Every row gives one point. Two turns around zero, p and q, are shown by what they do to some points. Where does a point land after both, in the order given? Backwards means that the second turn is done in reverse. Each puzzle has new turns, and all numbers are rounded.

Turn p:
-15; -11 -> -17; -7
-8; 15 -> -4; 17
-19; 11 -> -16; 15
-22; 13 -> -18; 18
64; -28 -> 55; -43
Turn q:
-24; -18 -> -26; 16
28; 41 -> 48; -11
27; -18 -> -7; -32
-31; -5 -> -16; 27
Where do these land?
q, then p: -31; 64 -> 60; 39
p, then q: 15; -11 -> -9; -16
q, then p: 9; -22 -> -21; -12
q, then p backwards: 12; -5 -> 3; -13
q, then p: -5; -26 -> -26; 2

Turn p:
-10; 36; 11; -16 -> -33; -26; 1; 6
-16; 12; 21; -44 -> -12; -47; 15; -14
17; -36; -51; 24 -> 22; 63; 10; -16
37; -9; 25; 35 -> 29; 12; -9; 47
-28; -3; -5; 1 -> -6; -3; -17; -22
Turn q:
26; 12; 11; -6 -> 11; 20; 21; -5
24; 22; -30; -13 -> 5; 43; -14; -5
-48; 0; 37; 34 -> 4; -65; 3; -25
14; -50; -40; 4 -> -54; 15; -13; 31
-15; 15; 22; -19 -> 33; -13; 3; 4
Where do these land?
q, then p: -33; 49; -27; -28 -> -17; 45; 52; 7
q, then p: 21; -53; 5; 50 -> 7; -41; -50; -39
p, then q: 32; -3; 7; 14 -> -10; 2; 16; -30
q, then p: -43; 22; 20; 0 -> 34; 17; 35; -6
p, then q: 7; 0; 5; -9 -> -4; -6; 10; 2
p, then q: 15; -15; -9; -26 -> 15; -4; 30; 8

Turn p:
21; -16; -16; -18; -35; 5 -> -16; 4; -2; 18; -34; 27
2; -29; 39; 1; -9; 26 -> 16; -15; 0; 26; 25; 37
-1; 0; -11; 11; -19; -1 -> -12; -4; 12; -10; -11; 10
24; -32; -26; -20; 18; -11 -> -20; -16; -34; 25; -21; -15
13; 56; 34; 52; -5; 22 -> 8; 16; 77; -3; 37; -10
12; 7; 8; 42; -43; 4 -> -9; -15; 54; -6; -7; 25
-35; -28; -27; -28; 40; -49 -> 10; -22; -68; -30; -17; -34
5; 51; 16; -26; 10; -7 -> 30; 45; 11; 3; -3; -26
-43; -10; -17; -14; 43; 12 -> -8; 7; -50; -24; 33; -13
Turn q:
-20; 9; 37; -39; 19; -9 -> 7; -38; -36; 0; 27; 15
35; 31; -18; 1; -24; 16 -> -6; 11; 37; -10; 22; -35
-8; -6; 13; 3; 40; -24 -> 8; 3; -29; -21; -1; 33
33; 28; 36; 28; -21; 13 -> 10; 31; -14; -3; 25; -52
-22; -28; -51; 46; 49; 24 -> -21; 12; 8; -41; -79; 19
-1; -21; -13; 0; -36; -28 -> 13; 15; 22; 39; -1; 16
-34; 27; -25; -16; -15; 23 -> 11; -45; 28; -2; -15; -19
16; -39; 20; -21; -11; -16 -> -20; 12; -15; 37; 19; 23
Where do these land?
q, then p: -5; -10; -15; -63; 26; 5 -> -8; -16; -44; 0; 42; 31
p, then q: -17; 52; 17; 5; 38; 2 -> 17; 4; -10; -37; 47; 27
q, then p: -11; -22; 5; 7; 15; 21 -> -13; 2; -3; -24; -14; 20
q, then p: -7; -10; -24; 26; -33; 12 -> 25; -11; 40; -8; -12; 11
p, then q backwards: 42; -2; 3; -21; -63; 30 -> -7; -65; -40; 5; -15; -30
p, then q: -5; -4; 18; 24; -33; -24 -> -30; 3; -19; 31; 16; -12
p, then q: 3; -4; -4; 22; 49; -46 -> 6; 25; 4; 22; 11; 61
